Rows are points. A path goes straight from each point to the next, and from the last back to the first. The post is the endless flat space through its rows: a point in 2 columns, a line in 3, a plane in 4, and so on, so that a path can go around it. How many times does the path go around the post? Going back the other way cancels.

Post:
[[ 0 12]]
Path (26 x 2):
[[-59   0]
 [-11  37]
 [ 24  41]
 [ 26 -21]
 [  1 -28]
 [ 55 -40]
 [ 73  23]
 [ 29 -40]
 [-48 -13]
 [-64  63]
 [  3  54]
 [-30  65]
 [-71  74]
 [ 27  96]
 [ 32 -11]
 [ -6 -30]
 [-31   1]
 [-22  74]
 [  8  39]
 [ 68 -18]
 [ 40  84]
 [-34  57]
 [-24  37]
 [ 23  45]
 [ 30   2]
 [ -7 -56]]
Times around: 3

Post (3 x 4):
[[  2 -15 -22  15]
 [  0   0 -22  -5]
 [ 28 -18  59  30]]
Path:
[[ -6 -45  -3  31]
 [-11  21  15  -8]
 [ 15  -7 -15  37]
 [ 41 -91  14 121]
 [ 53  -5   5  18]
 [ 23 -23  26  50]
 [-24  14 -18   0]
 [-10 -14 -27  20]
 [ 14  17 -10  -2]
 [ 21 -19 -39  20]
 [  2 -35 -13   1]
 [-10 -41 -18  23]
 [-11  13 -10  -1]
 [ 29 -11   7  71]
 [ 51 -28  25  44]
 [ 22 -55 -17  44]
 [ 21 -12 -43  29]
 [ 24 -35  20  88]
 [ 12 -26  73  51]
 [-12 -97 -38  70]
 [ 20 -50  -9  11]
 [ 10 -15 -29   2]
 [ 17  12  61 -40]
 [-34 -45   0  41]
 [ -6  -9  15  40]
 [ 27  37  28  -3]
 [ 55 -45  15  63]
 [ 20 -38  49   6]]
Times around: 2

Post, 7 rows:
[[  3   7 -10 -17 -69 -17  -8 -47]
 [ -2 -41  12 -44  45  38  36  27]
 [  8 -11 -65  16  11  87   7 -13]
 [ -2 -33  17   6  25 -37 -38 -41]
 [  5 -24 -33 107 -43   4 -16 -18]
 [-23 -39 -21 -14  40 -14  19  -2]
 [ 13  24 -36 -42  34 -13  36  57]]
Path, 29 rows:
[[  36  -50    0   52  -83   44  -23   12]
 [ -15  -95  -38   59   68    3   46   28]
 [  25  -23  -12   73  -93   43   23  -29]
 [ -47  -49  -15   30  -61   71   84  -33]
 [  -5    2   20   60  -95   21  -10   -9]
 [ -48  -70  -15  -25  -56   85   49    1]
 [  14  -87  -57    9   98   12    6   18]
 [  29  -25  -23   24   35  -13  -40  -66]
 [  21   17   22  -63  113  -25  -23  -23]
 [ -29   10    2  -25   39   29   24   17]
 [ -49  -41  -14   36  -78   -7   23   -7]
 [   1  -84   31   98   15  -10  -37   -5]
 [  33   -2  -12   15  -69   22   25   16]
 [ -21  -83  -19   19   -5  -43   58  -67]
 [  65   51  -33  -16   -1  -50  -49  -46]
 [  35   -7  -26   49  -27  -17  -68  -68]
 [ -37  -59  -41  -15   55    3    0   11]
 [   4   51   15    5 -115   28  -20   -4]
 [  -3   10   -2  -26   87  -23  -40  -72]
 [   8  -38  -58   75   66  -42   52   32]
 [  27  -41  -35  -31   44   21   48   22]
 [ -10  -27   -3 -121  -42   -6   35  -10]
 [ -17   -2   26  -58   24  -78    6   44]
 [ -13   10   11  -49   -3  -30   18    0]
 [   9  -29   79   68  -17  -34   31   -9]
 [   6  -78   19   43  -55  -20   50  -26]
 [  -6   14 -106  -74   88   -9  -35  -43]
 [ -30   13  -56  -90   27  -71   20   29]
 [ -27   21  -42   31  -27   94    1   53]]
Times around: 0

Post (11 x 12):
[[ 37  60  12 -36 -30 -55  -3  11   4  31  -2   3]
 [  6  -9 -17  14 -12   6 -16 -42  -3  -5 -11  -7]
 [-12  34 -34 -12 -15 -53  -1   0  -9  45  15   8]
 [  7 -39  52   4  24   6  13   8  24 -14 -22  70]
 [-20 -10 -22  -6  23  -7 -38 -14 -43  -9 -42  -5]
 [-21  -7 -37  27 -61 -18 -22   3 -18  -3 -44 -21]
 [ 38 -72  76  15  31  -1 -13  21  -1  -2   8  39]
 [ 32 -32  56  25  58  31 -11  32  19  38 -11   9]
 [-13   4   2  35 -13  28 -18  -9 -47   9 -13  -7]
 [-27  -8 -14 -17  -8   9  16  -8 -32  11 -12 -47]
 [ 29  25 -33 -16 -26 -11 -15  30  -4  -1   7  12]]
Path:
[[  -3   19   19   -9  -26   47  -13  121  -11   50  -25  -43]
 [  -4   14  -14    0  -20  -23  -36   16  -20    4   58  -27]
 [  25   -8   15    5   49    1  -23  -61  -35  -67   -7  -19]
 [  41   13  -30  -10   35   -8  -59    1  -19  -30  -40   41]
 [ -24   45   22   13  -26   17   24  -49  -68   32  -51   13]
 [  -8   42  -42  -13  -57  -11   41  -77    8   22  -24  -78]
 [  -8   25   23  -44   48  -10   53   37   52    0  -18  -29]
 [ -25  -28    1  -28   16   17    6   45   32  -19   -2  -16]
 [  29   15   50  -12  -47   11   -7   62   27   46   23  -16]
 [ -81  -11  -44   -9    8   -9   22   -9  -12   -4    0  -53]
 [  77  -37  -19   -2    3  -30    0   16   14  -55   47    9]
 [  46   17  -25   20   34  -63  -93  -26   23   -1  -12   -3]
 [ -12  -44   -7   12  -66  -47  -13   25   -8   27   56    1]
 [  73   38   -8  -58  -60    3  -31   22   -5   30  -14  -12]
 [ -19   37   38   11   -1  -16   17    5   -7   73  -55   -2]
 [  47   -5   14   15  -40   -1    6   27   -9   39  -23 -102]
 [  27  -50   36   18   21  -21  -12   32   45    6  -40  -15]
 [ -82   53  -17   42   58    4   -1  -19  -58   56    4   40]
 [   7  -75  -15   51  -30  -43  -16   36   75  -23  -78   64]
 [  -5  -45   17  -31   43  -37   -9  -17  -37    4  -64   53]
 [ -33  -36    2  -41  -20  -25   -7  -44  -30    0  -30   71]
 [ -35   44   32  -30  -32   40   56  -13    4   58   61  -42]
 [   3  -34  -40   18   25   -7  -59   68  -20  -43   35   27]
 [ -13  -10   12    5   20   43   17  -15  -40  -29  -22    3]
 [  15  -65  -40   18   49    1  -21   -8  -58  -13  -12    9]
 [ -20  -39   -8  -12    3   10   51   41   30   60  -21   10]
 [ -21  -25  -16    6  -34  -30   69  -49   27   12  -45  -34]
 [  43  -28  -42    0   60   -5  -13   -3   24  -12   -4  -64]
 [  49    2  -14  -39    5   -3   35   -8   12   35   36  -26]
 [  -4  -61  -46   14  -78    0  -14   -9   37   11  -75  -34]]
Times around: 1

Post (17 x 18):
[[-13 -47  10  28  -4 -18  14  11 -26 -28 -15 -12 -49 -11   7 -26 -42  -7]
 [  1  71 -20  21  18  22 -21 -17 -56  28  37  -6 -25  25 -20  19  -1 -18]
 [ 51  42 -37 -34  -8 -25 -37   2  -8   4  21  -4  19  30   1 -43  36   9]
 [ -2  -8  -9  12 -13 -31  16 -19  10 -19 -27  -6   4   3 -30 -39 -54  14]
 [-16  -3  13   5 -44 -21   2  -6  48   0 -12  28  11  46  -9  -8 -39 -19]
 [-14   5   5   8  24 -21 -40 -22 -24  26 -23 -15 -16  34  -3 -24 -26   5]
 [ 24 -11   6 -14   2  36 -10  37  35  17 -13   2 -14  51 -18  13  -5  -3]
 [ 16 -27  24 -13   4  13  10   4  23 -15  -6 -52  10   9 -40  24  12 -39]
 [-21   4   9 -22  24   7  63 -28  45 -60 -39  -5   6 -17   4   8   6 -36]
 [ -7  38  -7  14  25   3  39 -15  16 -14   2   3 -15  23 -24 -24  39  14]
 [  9  -9 -13 -15  39 -28   3 -24   1   5 -37   7 -18 -34   9   0  47  -3]
 [-20  27 -40  17  32  28  10 -11 -29 -18  19  -6  19  86 -99 -45  -9  13]
 [ 16 -18   7 -14  37  16  37  15  21 -36 -16 -54  -3  38  -7  64  38 -24]
 [ 35   0  -7 -20  -1 -27 -29 -12  30 -13  29 -18   5  -2   9  20  14  -3]
 [ 19  18  23   2 -30 -51  14 -13  30 -58  -4  35 -63 -52  17  13  20  -4]
 [ 23 -15   7   2 -13 -15 -29 -68 -42  15 -10 -23  12 -24  28 -13 -31  -9]
 [  5  38   2  -4  23 -27  11 -16 -30 -31  12  17  61 -28 -37 -37   2  15]]
Path:
[[-52  17  10   8  47   7  23  24  56 -17 -22   0 -34 -10  -2  61  19  -1]
 [-51  37 -11   9  41  11 -45 -12  19  15  -7  34 -18  31 -37  37 -28 -77]
 [ 24 -20  43  17 -50 -66 -23 -28  -4 -41 -10  34  18  -7 -27 -10 -68  10]
 [-17  13 -17 -32  21  48  24  33 -15 -12 -42  28 -23  57 -33 -18 -35  -9]
 [ -6  50 -48  -9   2 -60  15 -21 -10 -30  39  22 -31 -31 -19   8  71  41]
 [  5 -29  -4 -33 -18  -6  24 -46  -4 -12 -18 -37   5   8 -27  -3   4 -19]
 [ 40 -28 -28 -38  27  29  78  34   0 -27 -26 -17   5  23 -48 -32  17 -30]
 [ 25   7  -4 -21  31  -7  41 -33   1  -1 -12 -52 -34 -37  -1   3  -5 -16]
 [ -4 -27  -5 -14  13   4  -6 -24   6  -7  31 -38 -42  20 -54  23  12  30]
 [  1  15  39  10  -2  25 -33 -16  50  14   7   5  -1 -28 -13  31  18  11]
 [-41 -32 -73  -3 -20 -21   7 -70  12 -13 -23 -42  32 -11 -12  -9 -36 -37]
 [ 22  53  14   9 -23 -50  -1 -42 -10  29  -3   9  22   0 -14  48  23  25]
 [  2 -16  38 -17 -25 -41 -78 -15  46  19  24 -18 -88 -33  48  59  -2  -3]
 [  5  29 -18 -19   3   0  11  11  20 -50 -25 -30   0  16 -10  -9  -2 -16]
 [ 22 -21  -4  -8  -5   2 -42  60  57 -10  17   7 -47  39  23  63 -27 -43]
 [  7 -13 -19 -10  27 -11  -9  -3 -23 -35   1  -7   5 -22  -5 -32  72 -69]
 [  1 -26   7  34 -24  25  -1 -78  14  12 -51   0  -3 -38  -8  45 -16 -15]
 [ 36 -24 -33 -30  15 -19  52  72  27 -66  15 -31  -4   9 -13  33  77  12]
 [ 37  20 -23 -26  -7 -11  11  47 -18 -35  35  -5   7  42 -84 -27   1   3]
 [ 33 -19  55  23  22  -1 -14 -60  15  14   3  -8 -17 -14   2  57  32 -44]
 [-11  77 -55   7  41 -22 -24   0  40 -11  39   5  -6  64 -34 -41   4  25]
 [ 39  -3  34 -33  31  38 -39  53  -8 -61  11  -5  38 -27 -47  67 -10  45]
 [ -9   4 -27  -1 -10  39  37  26   6  -7   6 -68   3 121 -90 -61  -6  35]
 [  9  -5  15  -4 -22 -12   8  21  25  -8 -38 -22 -58 -26 -12   3  12 -25]
 [-45   8   5  -3 -14  21 -49 -41  19 -42 -18  30  10  85 -19   4 -74 -38]]
Times around: 0
